Each row of a before or after table is a point. One or more steps were done to the points. Then noise was added and the rows were shuffled. The steps act on columns, c1 being the first. What was done? A step turns or swaps two columns, mirrors them in a line or flattens them onto one, adds a multiple of one to another, or multiplies or shifts one. Angles are multiples of 10 degrees, from the lower column toward the higher: turns from -170 to 170, lines from 10 to 170 but not 90. Use the fewest steps. Two steps may share a column if one is a turn and the other turns, adds or multiplies; they go together, in the order done. Otherwise the lowest column goes first.
(in the rows, 128 means zero)

Before (11 x 3):
[[141 108 105]
 [126 126  75]
 [158 135 134]
 [125 121 107]
 [119 166 188]
 [129  84  62]
 [121 165 189]
 [163 101 103]
 [ 93 132 181]
 [136 125 180]
 [145 105  82]]
After, 11 rows:
[[183 134 126]
 [122  79 100]
 [110 199 130]
 [127  48 135]
 [126 104 119]
 [151  98 134]
 [118 200 121]
 [184  96 142]
 [ 69 173 155]
 [141 174 157]
 [158  77 125]]
Steps: multiply c1 by 1.6; turn c2 and c3 by -60 degrees

Before:
[[165 117 159 105 152 161]
 [149 110  57  94 178 135]
 [160 133 128 106 153  96]
 [ 68 162 129 166 145 111]
 [146 147 150 139 123 109]
 [147 135  31 111 102 175]
 [ 80  87 138 138 172 121]
 [147 143 157  90  53 162]
 [159 137 155  75 176 119]
 [160 149 135 109  93 136]]
After, 10 rows:
[[104 139 107 137 126 136]
 [ 81 170 128 102 135 130]
 [159  74 108 142 143  98]
 [115 178 130 110 110 158]
 [133 153 118 102 137 186]
 [119 159 203  95 144 124]
 [148 102 107 165 135  75]
 [151 158 231 108 116 133]
 [ 98 215 115  74 139 153]
 [142 204 117  88  95 174]]
Steps: turn c1 and c6 by -130 degrees; turn c3 and c6 by 160 degrees; add -1.5 times c4 to c2; multiply c5 by 0.4

Before (11 x 11):
[[136 154 127 132 135 147  77 185 147 140 188]
 [164 157 162 139 134 131 151 196  91 137 149]
 [118 177 139 115 165 114 150 132  98 101 145]
 [133 121 170 169 132 164 181  86 111 158 173]
 [198 163 105 106 143 138 122 158  77 140 195]
 [140 167  99 150  54 182 168 185 134  85 141]
 [142  96 144 145 147 151  91 132 123 119 194]
 [101 146 132 139 142 136 108 120 131 125 102]
 [160 122 105 115 161 129 127 173 114 144 191]
 [133 125 178  58 167 114 104 177 101 149 171]
 [134 173 126 154 105  77 110 163 117 139 149]]
After, 11 rows:
[[102 146 132 135 143 137 110 134 132 176 101]
 [201 155 104 131 143 139 124 122 132 189 193]
 [135 158 126 132 133 144  76 179 134 190 188]
 [136 118 178   7 167 111 107 172 127 198 173]
 [139 166  98 179  56 184 170 181 132 133 139]
 [134 120 170 126 134 162 179  83 124 210 177]
 [168 151 161 104 137 134 150 178 137 185 146]
 [158 122 105 140 166 126 128 155 125 194 194]
 [132 171 126 157 101  77 113 162 134 190 147]
 [117 171 143 106 163 116 151 137 136 150 147]
 [140  99 144 124 146 147  93 126 127 170 193]]
Steps: add -0.5 times c1 to c8; flatten c2 and c9 onto the line at 10 degrees; add -1 times c3 to c4; shift c10 by 50

Before:
[[ 83 148 102 155  61 103  98 150 117 113 123 125  82 159]
 [112  83  54 138 142 165 103 139 116  78 103 119  89 107]
 [127 114 153 168 131 134 143 173 131 150 144 158 137 137]
 [ 84 141 105 159  82 113  60 171 153 114 147 157  71 108]
 [148  59  89 101 131 169  91 109 164  92 120  89 134 113]
 [139  73  47 110 151 135 116 125 197  84  83 122 133 121]
 [ 96 115 113 136  98 159 121 170 122 150 149 185 173 144]
 [112 117 132 124  98  92  95 222 109 153 158 170 121 164]
 [139 109  65  89 116 168 136 131 152  92  95 106  99  74]
 [137  44  94 110 116 169 120 130 160  67  56 124 132  88]]
After (10 x 14):
[[134 114 152 128 132 121 143 173 131 149 143 130 137 137]
 [ 96  83  53 128 141  54 104 138 115  86 103 114  89 108]
 [121 116 131 129  98 123  95 223 109 157 157  76 122 164]
 [ 81 147 103 130  62 126  99 150 117 129 123  94  82 159]
 [ 82 141 105 128  82  99  59 172 154 130 147  84  72 108]
 [122  72  47 128 151  66 116 125 196  82  83  85 132 122]
 [135  59  90 127 131 103  91 109 164  87 121 159 135 113]
 [106 115 114 128  98  51 120 170 122 159 150 105 173 144]
 [116  45  94 128 115  78 120 130 160  68  56 140 132  87]
 [127 109  65 128 115  72 136 130 151  89  95 133  98  74]]
Steps: turn c1 and c10 by -20 degrees; add -1 times c3 to c12; turn c6 and c12 by 130 degrees; multiply c4 by 0

Before:
[[156 118 118 120 125 123 107 118 109 143 138 132 115 163 150 106 127 149
  128 144 116 114 131 126]
 [132  83 123 119 100 133 110 111 104 119 141 119  99 136  89 143 138 153
  121 117  82  86 143 116]
 [ 98 113 130 111 128 174 159 136 122 101 127  92 143 137 117 126 111 121
  133 135  97 113 124 117]
 [ 86 132 144 104 150 141 132 158 146 111 156 101 127 153 110 108 126 140
   67 105 117 137 162 111]
 [123 122 116 133 115 145 127  94 113 108 147 144 118 144 127 116 130  88
  146 138 100 116 121 157]
 [111  89  97 121 129 131 115 116 141 130 122 150 129 118 166 119 159 128
   93 145 117 139 102 120]
 [134 116 113 105 100 107  93 100 138 166 128 145 112 154 113 168 126 135
  116 131 105 139  96 136]
 [148 141 116 125 111 161 140  97 131 163 128 130 141 122 120 150 121  95
   98 159 131 163 159 149]
 [ 97 134 133 141 124 110 110 142 119 101 126 136 147 142 125 162 109 146
  148 137  84 146 126 106]
 [152 128 152 139 129 107 123 117 136 126 160 127 135 161 108 135 137 147
  110 173 121 141 139 110]
 [131 130 155 148 100 125 100 163  95 129 148 113 113 114 161 114  97 130
  112 133 127  91 105 121]
 [ 99  55 108 110 143 151 140 136 137 140 116 141 151 131 133 145 111 107
  109 159 113 117 155 117]
 [117  88 126 121 122 128 117 108 125 101 129 134 111 179 140 150 144 121
  120 143 111 143 112 117]
 [121 138 129 150  87 116  94 135 164 132 107 138 148 186 146 120 132 111
   96 170 117 125 141 144]]
After, 14 rows:
[[157 120 117 120 125 121 108 115 113 144 137 125 112 160 153  62 129 148
  126 144 117 114 121 123]
 [153 128 148 138 132 110 124 116 138 127 159 118 135 135 108 148 138 141
  111 174 119 143 114 110]
 [ 99 117 128 114 127 170 158 135 123 101 129  96 141 140 113 122 110 109
  130 134  97 111 135 119]
 [125 137 128 154  84 120  92 137 168 134 108 141 148 199 150 105 130 117
   95 168 118 127 116 147]
 [ 93 136 134 141 122 110 113 143 117 101 126 134 149 140 123 230 107 145
  149 134  82 144 128 108]
 [129 131 157 150 104 125  97 163  97 127 153 113 114  96 156  84  97 124
  113 134 129  89 154 120]
 [122 122 118 134 118 148 127  94 112 107 146 155 118 132 129  92 131  92
  147 138 101 116 138 158]
 [112  88  98 123 129 131 116 118 142 132 119 149 130 122 164  97 161 137
   94 146 118 138 152 118]
 [148 139 120 125 113 162 140  99 136 163 129 144 142 119 124 198 118  98
   99 159 130 161  95 151]
 [116  87 126 121 121 127 115 106 125 102 128 134 109 180 137 193 143 120
  118 144 113 142 149 119]
 [ 87 133 142 102 150 143 136 162 149 113 155  96 126 133 108  66 125 132
   63 103 117 137  97 110]
 [132  81 124 123  96 133 111 106 101 118 144 109 102 126  89 170 130 147
  122 118  83  87 114 115]
 [100  55 109 110 144 151 141 136 137 140 114 146 149 140 131 179 110 113
  106 159 112 119 100 113]
 [136 116 111 103 100 107  98 100 140 169 129 142 110 154 111 249 123 142
  115 131 102 141 163 138]]
Steps: add -0.7 times c11 to c14; turn c12 and c18 by 20 degrees; multiply c16 by 3; multiply c23 by -1

Before:
[[ 81 130 111 112 125 176 169 154 161 104 165 122 101  80 122 168 122  70
  129 151  84 154 175 142  61 143 147 137 131 188 152 111  80 102 107  76
  101 183  78 111 101  83 175 181 126 112 134 115]
 [122 110 119  79 140 144 128 113 136 129 181  81 108 100 134  86 178 143
  136 105  78  93 100  72 137 164 146 137 154 121  91 117  79 156 181  73
  158 176 160 152 127 170 116 182  83 145 133 146]
 [112 119 150 133 165 105 135 102  87 148 104 162 140 143 182 122 161 131
  136  71 116 153 101  74 124 138 166  85 182 151 149 110  97  76 114 153
  149  97 163 131 106 129 106 114 107 134 163 103]
 [150 109 166  78  94  85  87 146 155 114 104 137 115 168 127 145 112  77
  128  86 117  84 122 115 128 159 172  79 138 107 139 128 124 100 124 141
   87 172 134 150 198 112  98 113 148  89 119 130]
 [113 197 103 130 135 155 158  86 126 108 164 116 139 122 113  98 139 152
   98 143 128  94  94  97  83 141  94  82 139 193 172 109 148 157  87 113
  104 116 136 103 183 153 145 112  92 141 130 163]
 [ 72 118 139  94 110 127 130 157 144 116 112 100 155 136 149 142 180 146
   76 140  91  89 125 137 161  71 105 126 150 183 165 116 120 170 140 137
  147 101 163 130 174 164 138  86 118  87 140 133]
 [130 161 140 130 131  90 129 121 120 132 112 152  80 162 108 103 146 155
  168 101 119  75 160 152 119 129 155  81  90 112 117 170 175  95  96 158
  127 131 119 130 134  69 110 120 167 145 132 158]
 [ 73 141  91 171 123 144 114 149 167 177 112 154  88 121 186 184 189 158
  160  73  84 135  96 146 129  78 113  74 100 114 123 134  88 169 153 109
  123  88 112 161  98 144 114 158 123 150  94  98]
 [ 97 112 156 164  86 133 151 122 152 155 131  94 152 123 163 167 104 147
   79  93 149 134 165 119 109 101  97 148 127 133 173 122 152 171 100  95
  160 152 127 164 130  77 123 169 143 115 158 167]
 [151 177 158 159 118 162 139 120 108  96 166 102  90  83 118 178 105 126
   96 118 112 140 129  71 152  91 181 146 128 146 176  80  91 105  86 143
  110 111 119 142 156 142  91 162  96 177  89 145]
 [160 157 134 103 126 149  87 109  78 172 171 143 145 162  90 121 197 120
  127 137 125 150 170 137  73  76  84 129 127 150 110  81 131 143 154 116
  147 106 133 146 166 108 154 159 156 176 123 110]
 [ 94 157 100  75 104 150 143  79  77 174 169 125  81 129 167 162 132  97
  164 118 122 119 178 102 128 116 154 102 167 101 153 174 125  82 139 116
   89  99 139 115 132 145 111 164  78  91  76 128]
 [167 183 104 154 154 126  97  66 115 100 183 117 100  90 129 122 132  95
   85 122  84  88 174 158  78  91 128 138 135 148  83 140 111 100 143 123
  127 139  87 184 172 110 155 115 102  90  87 123]]
After (13 x 48):
[[ 94 140 100  76 107 152 143  73  75 174 173 126 147 132 171 162 132  97
  165 118 123 118 179 141 128 115 152 100 175 101  79 174 125  82 138 111
   91  97 136 114 135 147 114 165  61  92 100 130]
 [111 154 103 133 134 156 156  87 127 112 165 116  94 111 114  96 138 151
   97 144 130  93  94 120  80 141  96  83 157 195 103 111 150 161  86 111
  108 117 139 102 184 151 147 111  80 140 121 163]
 [122 122 121  81 140 140 126 114 134 130 182  81 165  59 133  84 176 144
  137 107  79  93 105 111 137 168 147 134 185 119 144 117  77 156 183  74
  159 176 159 154 126 172 115 182  70 144 147 144]
 [151 146 158 160 118 161 135 120 107  98 165 103 127  13 120 177 101 124
   95 120 112 141 131  95 151  91 182 146 169 143  66  83  91 100  87 137
  111 111 119 144 155 143  91 158  86 176 109 143]
 [ 71 122 137  90 109 128 129 157 146 113 113 103  84 147 151 139 180 146
   77 140  89  88 126 152 160  70 100 126 134 181 117 118 122 169 139 139
  149 104 163 131 170 163 141  83 116  87 123 133]
 [161 138 131 101 124 149  88 111  79 170 169 145 124 210  89 119 197 120
  128 136 124 154 170 135  74  77  84 132 121 151 153  82 130 146 155 112
  148 104 132 144 167 108 157 156 165 179 115 109]
 [152 120 166  77  91  83  89 150 157 114 104 137 133 228 127 142 111  75
  131  86 115  85 118 129 129 159 172  82 149 108 114 128 126 103 125 138
   87 170 135 150 199 110  97 112 157  88 128 129]
 [112 124 149 133 163 102 133 100  87 146 107 163 107 163 181 120 160 133
  137  70 117 155 100 133 125 137 167  85 203 149 121 111 100  76 115 152
  150  96 161 130 104 128 104 112 103 132 158 104]
 [131 138 142 134 132  90 129 125 117 132 113 150 169 216 107 103 150 150
  166  99 117  76 159 113 118 129 156  80  87 110 106 168 178  95  97 160
  124 134 120 134 135  68 110 123 177 144 154 158]
 [166 149 102 157 154 128  98  65 117  98 180 117 178  34 131 121 130  99
   85 121  84  87 174 155  80  93 127 141 108 149 145 139 109 100 146 120
  128 140  87 182 173 113 154 117  94  91 101 125]
 [ 72 132  86 172 122 145 111 150 164 177 113 153 163 111 186 183 187 157
  159  72  86 139  94 118 128  77 115  75  96 117 102 133  88 171 155 110
  122  89 112 162  97 144 114 156 123 151 114 100]
 [ 78 125 113 113 126 177 168 158 162 101 165 120 132  10 119 165 120  69
  128 152  87 153 171 141  63 144 148 140 122 186  93 111  80 102 108  76
  100 184  80 113 100  80 174 183 129 111 147 117]
 [ 99 123 158 166  83 132 152 122 150 155 132  92  80 118 167 170 104 149
   82  89 151 136 167 122 108  99  96 147 140 133 106 122 151 173 102  95
  163 154 127 165 129  75 120 168 147 113 146 170]]
Steps: multiply c2 by 0.4; add -0.5 times c13 to c47; turn c13 and c31 by 140 degrees; multiply c14 by 2.5; turn c24 and c29 by -50 degrees; multiply c45 by 1.3
